Every row gives one point. To make a cloud, some directions were put in groups of two or more. Within a group, all points are equally far from the middle, so they leave a hole (a ring in 2 directions, a hollow ball in 3). The other directions are filled evenly. Then the cloud was stretched, turned, moved and blurred a little. Count the holes, and give their numbers of directions, smallest first.
(in the rows, 128 means zero)

Cloud:
[[139 172  42]
 [109 122 119]
 [153 116  88]
 [167  64 119]
 [ 68  95 108]
 [152 131 143]
 [142 157  89]
 [164 165  73]
 [ 85 140  85]
 [104  92 101]
 [131  76  84]
 [168 120 125]
 [ 80 161 140]
 [131 115 152]
 [ 70 120 101]
 [142 192  55]
 [110 110 174]
 [134 188 134]
 [138 103  44]
 [ 59 134  98]
 [104 119 179]]
Holes: 0

Cloud:
[[ 54 102 127 161]
 [102 183 126 191]
 [157 154 137 205]
 [164 177 128 139]
 [108 116  86 138]
 [ 95 123 147 100]
 [135 130 116 202]
 [118 177  78 137]
 [111 211 135 134]
 [113  99 149 176]
 [117 154 123 164]
 [ 89  86 192 156]
 [ 39 110 130 139]
 [ 68 128 129 169]
 [128 110 191 122]
 [158 137  99 151]
 [191 116 178 182]
 [ 77 113 154  83]
 [ 58 132 170 160]
 [175  97 159 151]
 [123 109 152 139]
 [166 114  88 169]
 [107 151 118 176]
 [104 184 153 123]
 [186 159 191  90]
 [ 72 149 129 175]
 [171  70 161 161]
 [160 102  80 141]
 [103 143 120 222]
 [ 67 115 164 142]
 [120 147 176 149]]
Holes: 0

Cloud, 52 rows:
[[110 145 129 123 190 192]
 [151 131 154  46 135 128]
 [166 163 105  79  50 159]
 [187 118 136 180 137 109]
 [186 163  77 150 146 149]
 [182 121 135 192 150 128]
 [ 75 123 174  81 119 135]
 [100  66 141  85 114 129]
 [137 100  67 174 167 125]
 [186 142  70 160 148 147]
 [ 98 101 124 150 208 164]
 [ 73 154  97  68 120 133]
 [135  76 103  94 114  92]
 [114 163 185  78  95 152]
 [190  88 131 148  81 148]
 [146 145 145 126  98 210]
 [122  93 124 105 181  93]
 [186 163 134  66  76 174]
 [107 116 180 168 169 158]
 [ 96 119 154  44 105 136]
 [115 142 103 108 209 175]
 [ 95  71 114 126  88 128]
 [168 120 109 165 130  78]
 [ 80  98 107 147 190 162]
 [129 156 137 136 178 194]
 [134  99 157 139 196 123]
 [125  90 102 153  77 158]
 [ 96 169 153  90 171 126]
 [ 89 125 162  52 106 139]
 [130  77 127 101 170 106]
 [113 165  78  95  81 146]
 [161 157 128 104  73 197]
 [142  60  80 122 157 129]
 [ 77  83 156 130 146 176]
 [180 100 103 168 128  96]
 [ 93 101 116 141 183  93]
 [177 114 173 127 149 119]
 [131 130  86 107 149  67]
 [164 102 186 122  81 147]
 [148 130 104  33 153 165]
 [190 127 124 142 109  83]
 [117 136  73 149 112 165]
 [154 119 142 159 198 172]
 [ 79 154 117  66 145 177]
 [131 127 148  92 118 219]
 [133 124 165 170 115 189]
 [147 130 155 185 170 168]
 [200 144  60 120 127 146]
 [146 118  58  52 155 148]
 [ 70  85 110 141 152 163]
 [201 169 138  74 108 131]
 [ 78 140 107  50 101 135]]
Holes: 3 (2, 2, 2)
